Every row gives one point. The ring and each string are closed loops that go straight from each point to the next, and from the last back to the first. Before rounding, they use only three directions, however many columns there are. Count how often each string passes through the ring. Passing back the other way cancels.

Ring (9 x 3):
[[ 16   6 -17]
 [ -2  19 -11]
 [-18  20   2]
 [-26  10  19]
 [-22  -9  27]
 [-12 -25  22]
 [  4 -35   7]
 [ 18 -29  -8]
 [ 23 -13 -15]]
String, 15 rows:
[[ -6 -59 -17]
 [ -8 -33  -5]
 [ -3 -10   5]
 [ -6 -21   3]
 [-13 -39  -5]
 [-11 -52  -3]
 [  0 -60   4]
 [ 14 -43  12]
 [ 10 -56 -17]
 [  8 -45 -21]
 [  1 -24 -12]
 [ 10  -7  12]
 [ 20  -5  23]
 [ 27 -38   9]
 [ 12 -53  -4]]
Times through: 1

Ring, 9 rows:
[[ 55  -3  -4 -10 -18 -13 -18 -15   8]
 [ 45  17  -7   0 -15 -25 -20  -7   5]
 [ 19  25 -14   9 -13 -25 -14   6   0]
 [ -8  19 -20  12 -14 -14  -6  16  -3]
 [-24   5 -20  10 -16   0   1  18  -4]
 [-25 -18 -19   1 -20  16   6  13  -2]
 [ -2 -33 -16  -9 -21  23   3   2   3]
 [ 25 -33 -13 -15 -21  17  -4  -9   7]
 [ 44 -24  -8 -15 -20   6 -11 -14   9]]
String:
[[ 14 -24 -38  -7 -11  12  -4   6   7]
 [  9 -15 -20  -4 -17   7  -4   3   3]
 [-15 -18   5  -3 -29  15   4   2  -4]
 [-54 -18  -1   5 -29  24  15  16  -9]
 [-55 -13 -27  10 -18  20  13  27  -7]
 [-60 -21 -11   6 -26  27  17  21  -9]
 [-35 -33  -6  -4 -28  30  12   9  -4]
 [-10 -48 -29 -13 -19  36   8   6   5]]
Times through: 1
String (27 x 9):
[[ 38 -31 -34 -15 -12  13  -9  -5  11]
 [ 46 -40 -21 -21 -17  17  -9 -14  12]
 [ 50 -46  -2 -25 -25  20  -8 -23  11]
 [ 50 -44  -8 -24 -22  19  -9 -20  12]
 [ 44 -35 -24 -18 -15  14  -9 -11  12]
 [ 31 -22 -27 -10 -13   7  -9  -3   9]
 [ 17 -12  -5  -6 -22   3  -6  -4   3]
 [ 21 -33   7 -16 -29  17  -3 -14   4]
 [ 12 -19   7  -8 -28   9  -3  -8   1]
 [ 14 -11 -13  -4 -18   3  -6   0   3]
 [ 18 -20 -34  -7 -11   9  -6   4   7]
 [  8 -41 -38 -13 -13  27   1   4   8]
 [-15 -53  -9 -15 -28  40  11  -1   2]
 [-16 -39  -1 -10 -29  30   9   0  -1]
 [ -5 -19   4  -5 -28  13   2  -2  -2]
 [  6 -16 -21  -4 -17   8  -3   5   3]
 [ -2 -27 -36  -5 -13  18   1  10   4]
 [-13 -39 -38  -7 -14  30   7  12   4]
 [-30 -48  -7 -10 -29  40  14   4  -2]
 [-11 -29  -1  -7 -27  22   5   0  -1]
 [  1 -16   2  -5 -26   9  -1  -3  -1]
 [ -1 -28   0  -9 -27  18   2  -3   0]
 [ -1 -50  -5 -17 -28  35   7  -6   3]
 [ 10 -46 -10 -17 -25  30   3  -7   5]
 [ 15 -43   5 -18 -30  26   1 -13   4]
 [ 14 -15   1  -7 -25   5  -4  -6   1]
 [ 21 -13 -24  -5 -14   3  -8   1   6]]
Times through: 2
